Every row gives one point. The window is the flat piece filled in between its corners: a triangle in 3 columns, a solid with four corners in 4, and so on. A path goes straight from each point to the next, and from the last back to the first. List the points from which the path goes on through the window.
In the rows, zero is written as 128.

Window:
[[112  65 124 104]
 [103 163 152 133]
 [ 68 143 109 141]
 [209 134 130 102]]
Path:
(1): [192 145 126 143]
(2): [162 146 138  78]
(3): [ 81 147 116 109]
(4): [ 87 133 111 158]
(5): [200 119 133 136]
(6): [191 147 125  69]
(7): [ 71 150 114 124]
(8): [116 114 121 184]
(9): [130  97 118 141]
(10): [115 128 111  68]
(11): [101 158 125 102]
(12): [115 131 132 155]
Through the window after points: 3, 5, 7, 11

Window, 6 rows:
[[155 181 104 184 159 157]
 [200 125 148 119 157 133]
 [159  85  99  71 101 107]
 [ 50  94 150 117  83 160]
 [193 129 136 136 107 111]
 [163 108  89 173 154 126]]
Path:
(1): [112 119 124 111 116 112]
(2): [ 90 130 147  90 117  95]
(3): [170  83 115  92  89 164]
(4): [127  96 111 104  84 170]
(5): [ 97 113 130 137 119  93]
(6): [177 118 106 104 142  53]
(7): [204 113  99 108 121 126]
(8): [152 119  98 131 115 196]
(9): [138 120 113 130 147 121]
(10): [150 130 133 143 136  86]
(11): [192 109 106 140 110 168]
(12): [170 116 101 161 126 174]
(13): [141 166 107 170 146  68]
(14): [ 88 139 138 124 153  96]
(15): [169  88 116 123 110 186]
(16): [137  88 111 126  88 150]
Through the window after points: 10

Window (8 x 8):
[[113 157  78 126 148 164 168 125]
 [105 117 169 123 133 119 119 104]
 [149 118 174 188 128 122  99 148]
 [174 224 138  89 198 113 165  98]
 [178  80  79 112  75 166 170  90]
 [157 123 127 194 111  95 173 122]
 [126 126 196 145  91 146 142 150]
 [145  97 120 162  63  73  93 155]]
Path:
(1): [153 119 163  96 153 121 165 159]
(2): [137 190 156 168 109 139 125  97]
(3): [133 167 167 164  80 141  98  93]
(4): [136 104 135 139 163 113 153 143]
(5): [151 112 119 108 151 113 172 168]
(6): [148 150 109 160 112 136 133  70]
(7): [128 121 135 165  67 146 126 114]
(8): [121  67 131 151 116 123 161 174]
(9): [132  79 116 146 139  99 160 190]
(10): [144 151 112 151  58 114  92  95]
(11): [150 156 127 150  91 135 132  90]
(12): [161 113 145 132 126 104 153 141]
Through the window after points: 1, 3, 9

Window (9 x 9):
[[160 122 119  93 133 139 166 185  83]
 [188 176 116 231 116 125  67 136 152]
 [157 129 113 205 139 128 128 131 154]
 [168 122  90 196 111 178  96 151 140]
 [133 118  81  99  78  61  82 108 139]
 [197 104  82 118 154 132 106 107 113]
 [174 148 175  84  89 156 201 140 114]
 [145 163 168 112 152 187 159 111  89]
 [159  98 161 110 131 116  86 107 120]]
Path:
(1): [176 123 141 126  95 131 139 124  69]
(2): [161  98 126 139  94 131 130 110  88]
(3): [165 151 131 111 130 137 114 143 158]
(4): [170 144  92 119 111 126  88 163 191]
(5): [168 123 116 169  98  95 108 121 118]
(6): [176  94 112 124  99 150 165  99  56]
(7): [150 124 122 117 149 145 123 140 150]
(8): [151 148 127  88 144 145 129 151 149]
(9): [179  94 133 154 116 103 134 104  57]
(10): [166 145 110 221  92 113  93 107 110]
(11): [192 167 132 149 156 143  79 167 182]
(12): [150 147 134 119 163 144 103 137 162]
(13): [179 139 130 161  86 118 158 109  65]
(14): [148 127 127 149 108 139 124 122  96]
(15): [159 170 146 115 132 144 124 150 169]
(16): [153 145 131  89 139 133 141 119 148]
Through the window after points: 2, 10

Window:
[[ 85 136  97 121  92 107 116 164 134 111 116]
 [125  99 158  47 147 132  93 140 157  97  90]
 [178 123 133 129  94 120 135 170 154  83 106]
 [161 107  92 147 125  70 172 106 147 136 149]
 [137 183 153 159 118 132  95 129 129 154  61]
 [118  81 107 184  67  78 139 152  44 128 199]
 [122 153 108 167 118 186 114 175 123 207  72]
 [125 172 149 126 187 141 168 170 131  90 186]
 [120 124 170 134  60 116 192 109  95 170 195]
 [112  78 130 138 119 164  86 104 227 137  82]
 [168 209  56 204 109 204 119 120 101 173  94]]
Path:
(1): [153 158 133 149 116 134  97 141 152 160 106]
(2): [153 135 115 145  91 113 106 142 140 176 139]
(3): [111 118 106 173 113 146 165 120 103 103  69]
(4): [130 129 119 157 114 121 160 152  98 118 134]
(5): [177 180 119 130  94  98  94 140 119 170 191]
(6): [147 119 118 155 108 130  86 175 139 152 158]
(7): [110 127 105 155 122 130 155 123 114 101  77]
(8): [120 126 116 162 125 133 146 144 133  97  85]
(9): [151 157 109 105 104 123  72 152 154 170 153]
(10): [148 123 121 135  95 129 102 142 135 158 126]
(11): [108 114 122 163  85 133 142 123 125 127  79]
(12): [126 123 130 160 123 135 166 134 101 140  96]
(13): [170 162 129 126 102 154  71 141 160 172 186]
(14): [121 151 105 130  98 125 103 159 136 136 130]
(15): [ 88 121  82 175 112 136 184 115 100 103  69]
(16): [115 144 135 148 120 134 132 131 118 133  77]
Through the window after points: 14, 16

Window, 12 rows:
[[148 121  81 132 201  82  56 183 168 155 165 117]
 [134 192  76 162 152 162  99 173  81 141 159  94]
 [170 121 131 157  89 177 164 199 149 120 103 123]
 [ 90 122 113 177 162  97 106 147 112  69 158 100]
 [175 135 151 166 197  87 110 157 124 110 179  88]
 [194 168  52 128 108 202  59 141 114 104 153 106]
 [120 173 144 108 190  81  97 174 144  94 165 111]
 [159 135  89 111 184 110 178 143 140 132 170 116]
 [142  99 173 135  95 150 147 132 120 155  80 124]
 [132 122 130 118 148  61 128 177 127 134 220 102]
 [122  97 205 166  98 197 185 135 173 151 130 147]
 [137 152 162 195  55 149 172 118 165 140  97 128]]
Path:
(1): [149 138 133 155 145 114 121 159 144 113 154  82]
(2): [147 116 132 169 197 102 112 157  97 122 164 176]
(3): [152 138 140 151 118 133 140 156 120 107 152 162]
(4): [131 134 142 144 125 150 148 138 133 123 145  87]
(5): [111 118 112 137 113 160 132 150 148 137 122  72]
(6): [162 162 146 147 142 113 124 163 121 131 145 195]
(7): [148 130 142 153 126 121 128 155 118 125 133 150]
(8): [136 115 130 122 144 133 155 149 192 115 140  44]
(9): [126 138 129 147 128 150 138 150 165 150 153  74]
(10): [152 130 124 161 131 128 130 156 121 131 151 136]
(11): [128 130 140 161 155 103 144 166 121 117 153 151]
(12): [108 134 135 123 151 104 129 151 161 134 148  31]
Through the window after points: 1

Window (14 x 14):
[[147  94  76 197 169 108 113 105 140 118 116 144 189 154]
 [138 121 123 114 103  75 141  51 121 100 147 137 120 120]
 [152 111 149 161 145 139 150 130 191 117  77 141 211 134]
 [109 107 126 196  93  44 116 148 189  81 153 165 160  99]
 [ 99 129  84 110 157 138 161 165 114  82 146 204  79 147]
 [156 108 231 156 132 170 111  86  89 151 143 154 116 157]
 [ 49 109 119 137  69 109 116 183 146 126 143  35 100 145]
 [142 112 114 113 136 124  20 163 147 157 159 125 130 137]
 [ 96 102 195 149 123 153 107 140 139 157 166 185 186  67]
 [ 95 132 123 129  22  44 126 170 118 155 126 141 110  85]
 [ 81 148 165 110  77 105 126 156  91  85 119 118 145 101]
 [164 121 195 125 123 122 152 116 107 140 156 111 185 172]
 [ 63 134 143 101 202  68 121 108 118 108 127  64 102 172]
 [131 154 141 185 176 131  93 145 146 130 198 172 107  65]]
Path:
(1): [ 98 145 125 141  99 121 112 120 152 119 143 146 117 142]
(2): [ 83 184 122 127  87 133  97 107 127 123 154 140 142 143]
(3): [135  67 192 137 147  92 144 154 134 129 132 120 142 107]
(4): [126  65 147 144 139  90 113 183 122  93 116 109 132  99]
(5): [ 87 170 125 141 114 129 106 121 141 148 154 141 150 155]
(6): [ 83 151 127 152 108 114 120 134 156 129 135 122 135 146]
(7): [132  50 141 116 150  85  98 151  98  99 139 125 124  87]
(8): [146  65 154 112 153 104 113 159 133 103 153 121 111  80]
(9): [ 95 167 113 178 133 111 111 103 132 136 139 151 159 154]
(10): [106 204 131 131 130 133  97 117 148 155 135 184 150 149]
(11): [152  30 173 159 111 120 121 149 105 105 163 110 123  95]
(12): [147  72 156 151 141  92 107 138 118 120 132 115 125 112]
(13): [119 163 102 127 114 103 113 122 138 123 146 131 135 157]
(14): [ 88 196 134 136  92 151  92 104 181 118 117 153 147 142]
(15): [134  88 118 146 136  86 132 150 114 116 139 114 125 139]
(16): [130  87 127 118 154 105 122 175 112 111 136 124 144 116]
Through the window after points: 8, 16

Window (14 x 14):
[[162 134 165 117 138 139 171 121 173 127  94 100 100 108]
 [ 78 113 126 123 106  79 142  91 149 123 127 171 118 110]
 [153 135  90 148  85 153 129 152 187 175 135 106 114 131]
 [142  91 151 132 130 108 172 142  99 174 103  98 110 166]
 [137  87 179 163  83 151  97 192   7  81 142 202 117  86]
 [160  82 115 148 133 135 180  41 144 135 109 126  64 166]
 [120 113  91  98 134 123 159 168 158  80 137 131 124 132]
 [139 126  84 151 174  88  35 180 158  77 142 167 120 103]
 [ 65  82 191  85 108 131 126 143 139 153 180 115  90 158]
 [ 79 110 158 111  84 100 191 108 153 112 198  39  98 109]
 [187 178 149 125 157  74 123 118 151 132 180 192 105 114]
 [143 129  50 162 142 224 120  94  24 113 136  57 189 112]
 [189 101 125  97 117 104  94 137  94  99 133 141 177 109]
 [174 139 131  88 115 121 143 137 112 145 101 112  60 121]]
Path:
(1): [135  88 119  99 124 108 153 124 125 137 171 107 118  77]
(2): [115 109 124 124 121 112 120 153 112 135 158 132 103  60]
(3): [146 128 151 122 113 123 125 149 111 104 138 136 135 156]
(4): [144 140 140 165 105 111 117 101 128  76 111 124  95 171]
(5): [145  93 127 123 133 136 157 116 126 137 129 132 101 116]
(6): [130  70 119 112 147 137 130 163 131 149 162 145 126  49]
(7): [138 131 135 112 109 113 122 141 115 106 138 124 126 137]
(8): [152 170 133 116  87 136 132 101 112  99  98 121  96 156]
(9): [140  84 123 125 141 132 135 126 132 135 159 132 106  99]
(10): [134  79 115 115 118 121 158 146 114 131 151 140 134  90]
(11): [152 168 133 137 104 117  63 118 119 103 127 116 105 199]
(12): [159 138 157 138  95 120 106 141 107  91 104 122 151 184]
Through the window after points: 4, 12

Window:
[[159 127  74 165  84 105  83 150 126  57 165 166  69  64]
 [ 99 134 142 128  91  96 155  68 179  88  55 115  82  82]
 [180 152 105 117 147 114 194 118 103 102 173 129 229 139]
 [149 198 193 207 120 137  87 134  83  96 127 127 150 119]
 [104 154 123 195  83  36 103 124 125  97  87 148 133 139]
 [ 95  87 158  69 113 111  84  86  93 144 176 151 192 128]
 [159 144  76 142 180 119 115 115 127  78 130 205  84 116]
 [145 133  83 175 146 170 163 102 143 186 118 191 185 133]
 [167 140 178  76 116 152 131 153 132 130  84 157 131  74]
 [109  82 140  90 172 166 194 140  77 126  99 106 199 127]
 [148 129 150 115 178  81 118 157 141 164 199 159 104 101]
 [174 110  89 161 102 133 121 102  55 164 109 174  98 112]
 [186 124 118 141 129  86  93 134 163 105 141 106 137 123]
 [183 108 154 168 101 142 100 123 124 108 173 228  95 132]]
Path:
(1): [193  96 143 177 156  65 137 105 153  86 161 142 164  51]
(2): [144 143 100 118 102 137 105 133 107 137 111 133 113 157]
(3): [124 152  92 131 112 163 153 140 123 148 127 158 128 174]
(4): [166 109 117 173 155 124 131  87 132 147 121 181 176  80]
(5): [149 122 143 130 149 107 125 111 125 105 143 148 159  87]
(6): [129 141 119 116 127 136 131 138 129 124 136 160 146 153]
(7): [145 157 120 110 119 118 112 134 113 117 146 154 106 139]
(8): [149 109 124 140 131 121 112 121 125  99 130 171 134  76]
(9): [164 101 156 159 147  87 143  94 131  94 127 177 148  89]
(10): [128 159 112 119 121 154 115 140 101 160 127 142 113 155]
(11): [110 154 103 135  77 149 127 116 143 124 125 114 107 160]
(12): [169 126 151 142 167  91 124 125  90  91 127 200 154  61]
(13): [127 132 137 163 137 102 126 105 117 100 110 170 153  77]
(14): [142 136 126 133 124 127 119 138 104 114 136 135 134 147]
(15): [137 156 119 122  98 125 128 130 126 119 100 144 105 127]
(16): [136  81 122 182 126  85 141  58 131  97 118 149 125  57]
Through the window after points: 1, 3, 7, 13, 15

Window:
[[159 192 111 145 126 171 154 110 135  89  62 128 132 151]
 [173 105 114 139 172 144 147 124 127  82  52 105 108 119]
 [190 137 105 118  89 133 121  94 161 126  82 102 129 135]
 [131 152  96 167  48  70 130 133  78 109 215 132 121 116]
 [155 130 117 148 133 179 132 149  76 161 172 108  96 135]
 [124 112 129 153  95 183 151  60 102 101  77 109 113 111]
 [123 127 141 151  93 125 123 186 108 158 133 155 122  87]
 [148 129  67 180 115 145 159 109 131 126  63 103 181 125]
 [117 138  86  93 115 110 143 146  67 166 147 164 135 105]
 [111 140 102 112  43 117  91 176  55 108 156  95 133 106]
 [125 172  43 142  62 102 237 124 222  87 102  64 154  88]
 [113 123 138 119 114 129 131 133  93 128 198 138 203  95]
 [115 116  73 136  85 155  90 148 102 108 177 158 128  84]
 [ 79 170 110 144 133 104  89 126  83 166 195 120 143  87]]
Path:
(1): [166 136 109 148 107 146 126 113  92 113 129 119 148  79]
(2): [165 165 113 139  79 152 112 144  85 151 110 113 167  46]
(3): [ 90 119 100 132 114 110 153 132 138  98 172 131 124 158]
(4): [ 96 105 102 124  96 142 127 133 120 126 167 140 120 150]
(5): [148 150 104 149 109 143 133 142  98 133 145 116 134  92]
(6): [195 176  69 141  79 128 169 129 126 127 144  92 163  35]
(7): [120 140 101 139 106 139 156 127 142 114 110 110 121 146]
(8): [101  99 110 114 125 121 136 119 125  91 118 135 123 186]
(9): [190 170  91 159 120 155 154 137 102 141  90 101 136  46]
(10): [159 158  91 145  98 135 151 146  95 112 124 107 133  68]
(11): [106 113 102 148 107 144 132 114 150 141 131 126 136 183]
(12): [113 124 114 133 119 140 141 134 111 129 142 121 141 130]
Through the window after points: 2, 4, 6, 8, 10, 12

Window (14 x 14):
[[130 150 158 143 169 153 155 179 183  98 161  91 124 153]
 [171 133 126  88 165  91  83 108 194 150 112 116 192 142]
 [149 177 141 163 140  60 114 116 139 150 100 167 195 196]
 [149 125 212 174 121 177 130 140  91 184  89 190 159 105]
 [177 153 125 128 126 112 120 120 104  91  85 111 154 122]
 [119 153 231  74  22 178 165 133 184 174 193 168 167 126]
 [169 123 122 156 140  89  72 118 181  65 142 103 117 158]
 [181 136 100 194 129 124 141 118 123 124 115 132 235 137]
 [ 79 122 124 178  93 170 130 212 104 133 152 132  76 163]
 [170 156 130 147 154 104 133 121 120 147 127 186 178  83]
 [107  93 144 190 134  99 164 142 125 124  68 166 190 118]
 [131 143 150 133 159  75 100 100 171 138 167  54 121 163]
 [121  92 163 120 132 126 135 180 128 107 196 106  91 198]
 [158 116 112 137 149 137 135 111 156 111 137 100  59 177]]
Path:
(1): [105 157 142 159 145 133  92  71 102  86 160 126 182 157]
(2): [116 132 145 130 147 158 122 117 136 116 132 163 155 149]
(3): [175 137 142 160  93  90 144 172 144 136 118 110 132 135]
(4): [168 105 150 136 134 110 154 158 123 126 134 122 119 137]
(5): [ 97 156 127 167 125 147  93 111 159 116 130 118 169 144]
(6): [146 157 139 144 145 138 110 117 125 128 125 158 177 145]
(7): [170 118 131 155 129  61 173 157 148 138 124 123 116  89]
(8): [161 119 169 147 129  95 120 165 151 150 137 125 126 166]
(9): [126 143 134 133 131 122 131 120 137 111 146 136 148 174]
(10): [114 137 152  97 158 138 121  75 139 126 139 116 160 161]
(11): [172 137 136 156 131  89 118 182 164 130 127 130 149 154]
(12): [167 122 160 111 106 111 138 151 167 168 119 146 146 129]
Through the window after points: 6, 8, 10

Window (14 x 14):
[[ 96 121 137 146 158 140 133 121 116 177 146 206  85 105]
 [100 175 113 171 128 207 105 132 141 163 143 156 144  71]
 [122  82 186  93  50 196 124 150 137 215  25  54 173 191]
 [129 148 115 155 190 122 111 122 132 153 127 101 133 122]
 [ 85 157 144 163 159 145 140  75 151 133 116 110  78  90]
 [ 90 118  90 151  99 106 153 110 129 152 162 150 120 116]
 [151 158 116 167  73 130 200 149  93 118  81 177  71 129]
 [178 121 180 118  68 162 183 146 162 153  86 162 120 121]
 [118  92  72 151 161 154 124 119 117 135 139 118 100  85]
 [ 92 136 118  86 132 159 172 183 140 191 144  67 114  75]
 [133 148 151 122 147 107  73 117 140 157  80 162 102  58]
 [105  95 126 194 134 116 159 178 115 140 126 203 132  59]
 [100 134 135 148 139 153  79 152 183 159 115 132  94 115]
 [102 136 156 117 106 139 162 145 102 102 161 151  94 108]]
Path:
(1): [ 87 148  67 132 150 120 143 144 163 119 113 176 134  74]
(2): [139 133 166 170 116 144 143 118  95 158 148 143  65 104]
(3): [128 122 151 178  75 127  93 113 104 192 132  96 103  86]
(4): [117 142 119 128 177 163 152 145 152 124 103 168 108 105]
(5): [ 54 130 104 131 157 165 138 132 171 131  92 153 123 125]
(6): [149 132 155 159 116 135  89 150 145 174 137 120  85  90]
(7): [123 126 152 162 106 156 130 146  89 174 150 123  73  52]
(8): [107 133 108 125 154 130 148 140 159 144  99 135 146 145]
(9): [ 95 117  99  97 142 141 148 118 155 139  76 156 145 129]
(10): [117 124 151 155  92 150 144 147 118 159 137 143  93  97]
(11): [134 131 130 144 116 125 127 133 127 161 158 132  89  76]
(12): [ 81 156 110 130 174 153 156 149 146 139 113 146 119  87]
Through the window after points: 5, 7

Window:
[[164  81 136 121 161  90  76 126 126 106  96 130 138  97]
 [156 165  81 153 136 100  55 115 136 105 143 102 111  87]
 [164  81  52 138 130 135 114 150 159  99 112 106 175 147]
 [118 117 116 157  86 140 125 163 136  92  81 167 106 110]
 [159 114 173 122 159 132 101 151 106 100 136  99 140 126]
 [110  89 132 125 153 133  92 155  90 125 150 116 113  84]
 [165 131 133 106 167 130 110 121 137 153 129  95  93  81]
 [129  99 110 137 113  99 141  88 112 159  77 122 175 143]
 [ 20 131 131  12  57 155  67  53 113  95 129 137 157  70]
 [150 120  90 109 163 142 132 139 103 138  89 176 144 184]
 [106 108 136 144 163 242  41 101 136 121 130 102  86  96]
 [139 107  82 134 158 124  79 150 172 160 115  87 130 184]
 [ 69  93 135 147 166 117 210 111 144 116 136 155  77 178]
 [151 141 102 120 163 132  81 134  94  98 100  82  60 108]]
Path:
(1): [ 73 125 110 106 208 152 124 109 135 125 109  96 133 119]
(2): [117 129 112 129 173 139 116 165 137 112  75 101 154 116]
(3): [137  98 103 144  85 134  97 126 142 119 126 153  92 138]
(4): [142 111 110  96  91 152  95  95 117 132 145 127  85 147]
(5): [120 114 114 135 174  81 116 155 119 104  92 116 150  99]
(6): [ 99 161 155 168 173 104 157 128 174  98  78 144 185 120]
(7): [148  88  91 111 122 143  76 128 110 125 135  94  87 120]
(8): [162 102 132 109 103 121  76 122 104 119 132 129 121 120]
Through the window after points: 2

Window (14 x 14):
[[132  55 155 126 129 135 135 193  95 142 144 112 148 118]
 [140 127 199 166 124 125 204 177 104 110  85 110 149 150]
 [ 92 164 114  81 104  98  47 100 154 115 152  95 166 143]
 [154 137 119  74 108 170 108 184 113 184  95 129 125 145]
 [237 151 201 151 143 112 107  98 130 114  98 135 112  91]
 [107 132 155 118 124  94 131  96  91 163 118 143 108 136]
 [120 112 150  69  90 173 161 108  70 124  97 179 131 105]
 [123 139 201 174  92 116 117 123 160 117  82 138 104 111]
 [139 169 145  96 121 161 131 182 139 170 137 160 145  99]
 [105  39 116 178 128 174 168  81 104 108 137 100 121 153]
 [109 126 128  79 148 117 172 139 166  96  54 132 135 133]
 [138 137 132  98  42  68 135 123  99 187 169 122 125 125]
 [ 84  82  80 163  73  98 121   7 111 166  82 179 158 172]
 [138 105  64 127 153 104 120 138  72  87 101  91 125  99]]
Path:
(1): [110 112 127 143 100 119 142  82 116 157  91 121 155 119]
(2): [120 102 124 141  94 104 130 100 106 130 112 164 128 167]
(3): [133 124 136 119 107 108 132 129 122 123 115 150 135 140]
(4): [114 128 156 115 121 137 135 115  95 184  91 111 141 101]
(5): [129 114 135 112 105 138 124 110 126 187  55  64 150  89]
(6): [158 129 131 108 136 128 145 163  92 103 139 168 125 160]
(7): [122 127 123 123 118 103 129 130 117  90 131 171 114 212]
(8): [130 112 123 127 118 127 135 117  98 135  91 112 140  95]
(9): [108 110 135 149 134 136 138  93 108 172 112  45 156  82]
(10): [122 116 137 112 107 117 106 136 126 116 129 137 135 144]
(11): [166 110 129 141 130 128 102 138 111  91 162 182 117 176]
(12): [122 109 131 118 112 122 144 107 106 154  97 102 145 111]
Through the window after points: 1, 7, 9
